Every row gives one point. Each copy is the shape, with its points in the same order, stretched, turned, moved and blurred by noise. Is it also mirrored, or only turned?

Shape (5 x 2):
.50	-.39
.09	-.22
-.28	.37
-.36	.10
-.21	.00
Copy 1, 5 rows:
-.18	-.58
-.25	-.09
.45	.40
.06	.45
-.04	.31
Copy 1 is: only turned
Copy 2, 5 rows:
.47	.66
.37	.14
-.13	-.43
.08	-.56
.20	-.28
Copy 2 is: only turned
Copy 3, 5 rows:
-.87	-.10
-.32	.05
.62	-.06
.37	.11
.13	.11
Copy 3 is: only turned

Shape, 9 rows:
.15	.11	-.30	-.15
-.09	.57	-.24	.17
-.41	-.27	-.43	-.33
.75	.47	-.43	.36
-.59	.28	.21	.00
-.58	.36	.51	.01
.21	.37	-.29	-.59
.50	.10	-.49	-.33
.10	.06	-.09	.48
Copy 1, 9 rows:
-.14	-.10	-.08	.21
-.37	.23	-.10	.23
.00	-.23	-.52	.19
-.34	-.03	.39	.47
-.01	.41	-.44	.15
.08	.57	-.38	.05
-.25	-.15	-.02	-.14
-.17	-.33	.10	.16
-.01	.18	-.07	.58
Copy 1 is: mirrored
Copy 2 (9 x 4):
.04	-.22	-.20	-.29
.01	-.04	-.47	-.25
-.16	-.44	-.03	-.61
.53	.11	-.35	-.30
-.57	-.14	-.19	.01
-.63	-.04	-.15	.28
.16	-.56	-.57	-.19
.51	-.38	-.26	-.38
.09	.25	.01	-.25
Copy 2 is: mirrored
Copy 3:
-.33	.11	.03	.22
-.20	-.23	.13	.75
.02	.35	.52	.12
-.73	.03	-.57	.55
.38	-.32	.47	.44
.50	-.56	.45	.38
-.65	-.24	.32	.21
-.76	.16	-.05	.12
.07	.15	-.28	.41
Copy 3 is: mirrored
Copy 4 (9 x 4):
-.07	.25	-.32	.23
-.17	.53	-.54	-.16
-.49	.00	.28	.16
.20	.82	-.81	.38
-.13	.16	.01	-.43
.07	.10	-.04	-.59
-.24	-.15	-.52	.15
-.12	.20	-.42	.49
.16	.75	-.27	.16
Copy 4 is: only turned

Shape, 12 rows:
.18	-.35	-.13	-.08	-.80	-.04	.23	-.31
-.13	-.28	.17	-.01	-.45	.05	.40	-.21
.45	-.01	-.36	-.38	.60	.26	.18	-.02
-.28	-.19	.13	-.28	.01	-.33	-.56	-.28
.10	.09	-.37	-.01	.04	-.06	.47	-.16
-.18	-.12	-.34	.03	.13	.05	.27	.02
-.19	-.01	-.10	-.15	-.13	.57	.00	-.14
.14	-.32	-.04	-.31	.32	-.23	-.32	-.16
-.24	-.10	-.25	-.10	-.11	.07	.16	.27
.09	.02	.17	-.40	.00	.35	.12	.09
-.25	-.30	.34	.18	-.07	-.10	-.56	-.02
.31	.12	-.02	.00	-.66	.11	.34	-.22
Copy 1, 12 rows:
-.57	.01	-.25	.27	.22	.05	.59	.66
-.10	.10	-.51	.22	.07	.15	.34	.54
-.04	-.03	.52	-.64	-.19	.34	.27	-.55
-.07	-.01	.31	-.21	-.09	.09	-.30	.85
-.02	.13	-.09	-.31	.22	.24	.05	.03
.23	.12	-.14	-.38	.17	.14	.14	.24
.29	.11	.19	.34	.04	.25	.48	.12
-.20	-.19	.35	-.59	-.15	.09	-.06	.40
.09	.39	-.22	-.26	-.03	-.04	.27	.25
-.02	.32	.10	.03	-.40	.16	.32	-.17
-.01	-.21	.05	.13	-.06	-.37	-.21	.87
-.48	.12	-.10	.46	.12	.00	.35	.15
Copy 1 is: mirrored
Copy 2 (12 x 8):
-.30	.40	.31	-.60	.26	.10	-.05	-.44
.02	.23	.24	-.48	-.12	.23	-.17	-.29
-.20	.21	-.09	.73	.06	-.18	.15	.16
.22	-.23	-.44	-.81	.14	.01	.15	.03
.09	.22	.22	.32	.24	.01	-.22	-.37
.06	-.05	.10	.06	.25	.24	-.09	-.34
-.27	.12	.01	.00	.15	.38	-.34	.11
.06	-.10	-.41	-.31	-.03	-.23	.37	.08
-.05	-.06	.37	-.22	.40	.32	-.02	-.21
-.17	.19	.19	-.01	-.06	.10	-.08	.33
-.06	-.38	-.41	-.77	-.16	-.01	-.05	.10
-.26	.54	.43	-.08	.24	-.08	-.38	-.22
Copy 2 is: only turned
Copy 3, 12 rows:
-.90	.01	-.02	.04	-.45	-.93	.04	.06
-.69	-.18	-.30	.37	-.50	-.46	-.06	-.03
-.14	-.28	.94	.13	.61	.45	-.04	.34
-.18	.53	.14	-.48	-.48	.36	-.18	.04
-.27	-.18	.34	.39	.04	-.12	.49	.19
-.26	.12	.14	.38	.22	.05	.19	-.05
-.34	-.45	-.05	-.21	.07	.05	-.10	-.45
-.16	.47	.64	-.11	-.04	.34	-.32	.26
-.32	.18	-.23	.13	.30	-.12	.10	.13
-.30	-.49	-.03	-.09	.07	.10	-.28	.28
.22	.41	-.14	-.28	-.36	-.03	-.56	-.18
-.42	-.56	-.07	-.09	-.37	-.82	.18	.22
Copy 3 is: only turned

Shape (17 x 11):
.33	.08	.20	.12	-.14	.19	-.54	-.18	.22	-.19	.28
.01	-.06	.35	.10	-.28	.10	-.52	-.04	.11	.24	.22
-.43	-.13	-.30	-.21	.58	.06	-.04	-.21	-.30	.30	.07
-.04	.03	.03	-.34	-.50	-.16	.15	-.30	.18	-.02	.32
.28	.11	-.03	.17	.17	-.32	-.38	-.56	.54	.30	-.21
.09	.34	.41	.33	.07	-.32	-.33	-.36	.22	-.18	.30
-.25	-.03	.32	-.16	-.06	-.21	.29	.10	.16	-.02	-.15
-.29	-.05	.11	-.72	-.53	-.10	-.15	-.05	-.34	-.26	-.24
-.21	.11	.02	-.59	.92	.10	.07	-.09	-.27	.09	.30
-.13	.24	-.03	-.52	-.17	.09	.28	.22	-.04	.09	-.30
.46	-.13	.11	.44	.14	-.43	-.39	-.24	.24	-.10	.23
.14	.09	-.16	.15	-.14	-.15	-.42	-.03	.14	.11	.37
.45	.01	-.08	.21	.08	-.07	-.41	-.09	.58	-.09	-.04
.04	.02	.02	.21	.17	-.29	-.43	.26	.44	-.34	.22
.11	.09	.12	-.45	-.34	-.19	.42	.20	-.42	.04	-.29
-.34	-.01	.01	-.30	-.24	.26	.50	-.07	-.37	-.29	-.23
-.22	-.50	.15	-.54	.57	.17	.05	-.32	-.22	.20	.35
Copy 1 (17 x 11):
.39	.22	.21	.35	.18	.17	.10	.04	-.43	.22	-.54
.48	-.03	.19	-.07	-.12	.01	.03	.21	-.35	-.20	-.15
-.27	-.55	-.68	-.25	.11	-.81	.07	.07	.03	-.64	.17
.40	.06	-.09	-.41	.24	.59	.11	-.22	.37	-.11	-.49
.77	.40	-.02	-.31	.64	-.44	.13	.26	.11	.33	.28
.49	-.08	.05	-.20	.08	.23	.51	.31	-.44	.49	-.06
-.09	-.42	.18	-.43	-.15	.19	.15	-.17	.44	-.24	.19
-.38	.39	-.28	-.28	-.14	.30	.28	-.57	.15	-.73	-.12
-.69	-.62	-.38	-.15	-.18	-.94	.05	.20	.23	-.48	-.51
-.44	-.06	.10	-.32	-.06	-.03	-.39	-.27	.29	-.28	-.12
.43	.18	.19	.22	.63	.10	.50	.38	-.18	.18	.02
.35	.06	.08	-.12	.47	.03	.14	.21	-.45	-.05	-.35
.42	.30	.42	.17	.66	-.10	.12	.02	-.15	.25	-.25
.06	-.19	.44	-.11	.40	.08	.56	-.12	-.51	.02	-.39
-.61	.13	.01	-.10	-.04	.34	-.29	-.01	.50	-.42	.16
-.46	-.33	-.31	.10	-.24	.48	-.17	-.60	.37	-.33	.17
-.20	-.50	-.42	.03	-.16	-.65	.17	.03	.68	-.85	-.31
Copy 1 is: only turned
Copy 2, 17 rows:
.48	-.42	-.04	.07	-.33	-.22	.51	-.33	-.15	-.24	-.04
.47	-.46	-.19	.49	.14	-.17	.25	-.17	-.04	-.19	-.19
.22	.15	.56	.02	-.13	.54	-.24	-.18	.52	.12	.16
-.13	-.06	-.40	.23	-.07	-.13	-.08	-.23	-.45	.11	.51
.77	.04	-.13	-.19	.18	-.15	-.21	-.37	-.03	-.54	.05
.22	-.33	-.35	-.32	.07	.05	.28	-.54	.32	-.56	.13
-.33	.35	-.18	.09	.23	-.20	-.09	.01	.15	.18	-.02
.01	.63	-.45	.49	-.19	.12	.32	.26	-.03	.58	.25
-.19	.25	.91	.01	-.43	.24	.03	-.33	.87	-.07	.63
-.25	.36	-.17	.35	-.42	-.31	-.20	.36	-.01	.41	.09
.46	-.30	.21	-.38	.34	.21	.30	-.37	-.23	-.76	-.05
.43	-.63	-.03	.04	.00	.17	.05	.08	-.24	-.36	.12
.56	-.20	.15	-.22	-.08	-.27	.18	-.07	-.24	-.32	-.12
.25	-.35	.15	-.37	.17	.05	.35	.25	.21	-.15	.01
-.47	.47	-.21	.35	-.18	-.01	-.08	.29	-.36	.09	.03
-.45	.55	-.23	.08	-.57	.04	.02	-.18	-.12	.75	-.14
-.03	.32	.93	.33	.01	.21	.13	-.68	.39	.07	.44
Copy 2 is: mirrored

Shape:
-.50	-.34	-.45	.23	-.20	-.41	.44	-.21	.03	.21	-.06	.21
.49	-.34	-.01	-.33	.20	.13	-.37	.22	-.01	.06	.54	.33
-.10	-.17	-.29	.24	-.08	-.02	.28	-.09	-.21	.04	-.27	-.16
-.29	-.33	-.17	.00	.11	-.05	-.05	-.68	-.01	.22	.04	.20
-.52	.15	-.16	-.10	-.32	-.32	.45	-.29	-.06	-.35	-.28	-.13
.05	.09	.02	-.28	-.32	.09	.00	.27	.37	.32	-.51	-.08
.13	.04	.13	-.32	.32	.01	.04	.55	.68	.04	-.37	-.24
-.16	.23	-.04	.28	-.12	-.23	.30	-.27	.10	.28	.09	.05
-.11	-.27	-.11	.21	-.26	-.34	-.09	-.40	-.20	-.04	-.11	.44
-.20	.14	-.36	.01	.06	.06	.39	-.19	-.14	-.02	-.30	.42
.15	-.09	-.17	.23	.28	.18	-.44	.24	.19	-.21	.09	.11
-.16	-.34	.07	.20	.01	-.09	.37	-.41	-.27	.08	-.02	.09
.34	-.02	-.02	-.17	.29	-.41	-.18	.19	.14	.22	-.30	.07
.29	-.10	-.22	-.38	.33	.05	-.58	.14	-.06	.32	.36	-.13
.69	-.28	-.39	-.08	.19	.08	-.28	-.17	.22	-.08	.29	.10
Copy 1 (15 x 12):
.19	-.74	-.25	.54	-.05	-.17	-.68	-.09	-.24	-.39	.34	.13
.14	-.14	-.28	-.92	.23	.06	.36	.31	-.42	-.42	-.15	.27
-.03	-.26	.06	.46	.26	.28	-.25	-.09	-.21	-.01	.12	-.20
.29	-.20	.16	-.12	-.02	.10	-.39	.20	-.48	-.37	.47	.57
-.34	-.47	.09	.71	-.20	.11	-.60	.19	.49	.00	.55	-.13
.33	.16	.24	-.05	.16	-.27	-.28	-.22	-.02	-.01	.36	-.94
-.06	.10	.27	-.29	-.29	-.19	-.13	-.36	-.17	.23	-.13	-.84
.17	-.08	-.37	.40	-.01	.02	-.45	-.07	.06	.16	.31	.19
.33	-.20	.05	.31	.32	-.23	-.38	.48	-.06	-.39	.34	.57
-.26	-.30	-.08	.17	.27	.10	-.90	-.01	-.20	.17	.28	.03
.30	.09	.15	-.48	.22	.27	-.04	.07	-.05	-.16	-.52	.04
-.30	-.22	-.06	.37	.17	.07	-.12	.03	-.35	-.22	.38	.47
.37	-.06	.25	-.14	.08	-.27	-.11	.14	-.44	.38	.03	-.17
.52	-.24	.17	-.91	.16	.28	.37	.20	-.36	.03	-.06	-.04
.45	.03	-.21	-.52	.05	.34	.05	.45	-.76	-.37	-.30	.23
Copy 1 is: mirrored
Copy 2, 15 rows:
.42	-.54	-.35	.21	-.15	-.01	-.02	.33	.10	.15	-.26	.26
-.24	.61	.08	.01	.35	.49	-.20	.15	.17	-.10	-.44	-.07
.30	-.27	.03	-.06	-.11	-.09	-.08	-.04	.14	.32	.04	.30
-.04	-.24	-.30	.21	-.11	-.17	-.04	.01	-.06	.30	-.45	-.13
.46	-.57	.15	.38	-.09	-.10	.28	-.05	-.27	.12	.19	.15
.23	.19	.68	-.07	-.16	-.19	-.22	.20	.18	-.07	.20	-.20
.21	.45	.25	-.15	-.08	-.06	-.38	.39	.07	-.19	.71	-.42
-.14	-.37	-.03	-.05	-.20	.05	.09	.12	.08	-.06	.04	.10
.05	-.33	-.03	.49	-.17	-.16	-.03	-.19	.16	.11	-.44	.12
.22	-.57	.21	.37	.06	.12	-.21	-.03	.13	.14	.02	.03
-.28	.38	.13	.25	-.07	.22	-.33	.09	-.04	.20	.00	.01
.11	-.39	-.29	.14	.05	-.13	.18	-.11	.22	.20	-.17	.06
.13	.23	.09	-.17	-.25	.05	-.26	-.05	.30	-.15	.25	-.27
-.21	.69	.09	-.27	-.08	.46	-.11	.05	.00	.22	-.25	-.21
-.17	.45	.02	-.24	.18	.21	-.62	-.01	.02	-.10	-.43	.13
Copy 2 is: only turned

Shape (18 x 12):
.26	-.04	.00	.27	.14	.04	-.22	-.07	-.39	-.20	.09	-.08
.17	.18	.28	.18	-.22	-.44	.13	.34	.11	-.16	.22	-.09
-.30	.18	-.03	.32	-.22	.04	.05	.49	-.12	.12	-.09	.32
.32	.37	-.45	-.20	.01	-.03	-.43	.02	-.09	.04	.20	-.05
-.17	.27	.11	-.03	.33	.26	.16	-.28	.01	.03	-.41	-.18
.23	-.17	.30	-.14	.41	.13	-.07	-.02	.12	.01	-.14	.09
-.27	-.16	.35	.20	.11	.30	.03	-.06	.36	.04	-.16	-.01
.14	-.06	.07	-.04	-.20	.09	.04	.47	-.39	-.39	-.36	-.24
.26	.08	-.25	-.14	.29	.06	.16	.05	-.12	-.01	-.35	.26
-.25	.17	-.05	-.51	-.06	-.51	.07	.39	.26	.28	-.46	-.13
-.40	-.24	.19	.18	-.30	-.51	.09	-.29	-.11	.19	-.08	.39
-.36	.13	-.12	-.11	-.16	-.04	-.49	.39	.26	.08	.17	-.28
-.02	-.40	-.39	-.47	.39	-.31	.01	-.22	-.37	.25	.13	.13
-.11	-.29	-.03	.04	.06	.20	.16	.37	.16	-.05	.03	-.25
.37	.34	-.39	-.15	-.11	-.15	-.38	-.12	-.22	-.48	.36	.39
-.21	-.17	.35	-.43	.17	.27	-.04	.25	-.38	-.27	.36	-.15
.35	.25	.00	.21	-.28	-.14	.11	.50	-.14	.02	.18	.14
-.24	.00	.04	-.27	.28	-.12	-.18	.42	-.16	-.41	.00	-.11
Copy 1 (18 x 12):
.18	.15	-.07	.07	-.03	-.23	-.35	.09	.08	.13	.01	-.01
.43	.28	-.24	.39	-.57	.19	.18	.35	.49	-.05	.02	.26
.38	-.21	-.20	.48	-.14	.15	-.01	-.01	-.45	.03	.04	.06
.01	.26	.16	.34	-.01	-.19	.14	.19	-.05	-.34	-.47	.05
-.20	.22	-.25	-.23	-.19	.14	.12	-.26	-.19	.39	-.14	-.28
-.16	.14	.01	-.24	-.29	-.03	.16	.09	.38	.26	.37	-.01
.14	.20	-.21	-.40	-.47	.07	.10	-.35	-.09	.43	.47	.16
.39	-.10	-.41	.25	.30	-.25	.25	.18	.14	.10	.20	-.24
-.33	.03	-.13	.15	-.08	.04	.01	-.01	-.06	-.07	.13	-.44
.10	-.10	.13	.12	-.09	.94	.58	.32	.15	-.11	-.02	-.06
.22	-.13	-.14	-.31	-.65	.56	-.64	.55	-.31	.26	.13	.19
.53	-.04	.06	.12	.08	.18	.38	-.03	-.15	-.08	-.03	.62
-.28	-.39	.15	-.10	.02	.31	-.54	.48	.27	-.26	-.09	.18
.38	-.05	-.20	.05	-.08	.05	.32	-.22	.25	-.07	.30	.18
-.32	.41	-.22	.39	-.03	-.56	-.25	.71	-.13	-.39	-.23	.20
.04	-.34	-.42	.02	-.01	-.44	.06	.35	.42	.44	.01	.75
.42	.03	-.16	.70	-.47	-.04	.23	.24	.08	-.23	-.17	-.07
-.06	-.07	-.14	.33	.44	.05	.18	.36	.35	.06	.22	.28
Copy 1 is: only turned
Copy 2 (18 x 12):
-.08	.28	.04	.05	.29	-.25	-.12	.03	-.15	.03	-.13	-.31
.09	-.05	-.13	-.04	.25	.06	-.13	.34	-.04	.49	-.43	.20
-.52	-.38	.12	.03	.01	-.03	.15	-.08	-.56	.49	-.11	.08
-.50	.04	-.62	-.10	.03	-.11	.05	-.49	-.13	.13	-.15	-.25
.26	-.06	.18	.48	.04	.31	-.26	-.08	.11	.13	.09	-.46
.43	.16	-.16	.07	-.05	.04	-.36	.21	-.17	.05	.34	-.30
.30	-.37	.23	.21	-.20	.25	-.41	.38	-.06	-.04	.04	-.11
.20	-.06	.21	-.13	.69	.01	-.06	-.26	-.45	.00	-.15	-.23
.19	.10	.04	.07	-.09	-.10	.06	-.32	-.41	.30	.22	-.37
.15	-.22	-.49	.08	.00	.79	.20	-.29	-.28	.29	.17	.21
-.36	.14	.30	-.13	-.28	.32	.13	.35	-.03	.19	.06	.56
-.40	-.53	-.55	-.06	.05	.43	.07	-.05	-.31	-.02	-.22	.06
-.12	.28	-.53	-.02	-.05	-.03	.58	-.16	-.11	-.11	.59	-.09
.35	-.47	-.12	.17	.18	-.03	-.03	.20	-.24	-.06	.05	-.07
-.49	.20	-.10	-.50	-.05	-.36	.22	-.38	-.10	.19	-.48	-.21
.08	-.27	-.16	-.34	.52	.06	.14	.18	.03	-.02	.21	-.44
-.29	-.04	-.19	-.14	.25	-.31	-.03	.00	-.34	.57	-.23	.11
.15	-.08	-.28	-.21	.36	.28	.36	.03	-.36	.06	-.14	-.40
Copy 2 is: only turned
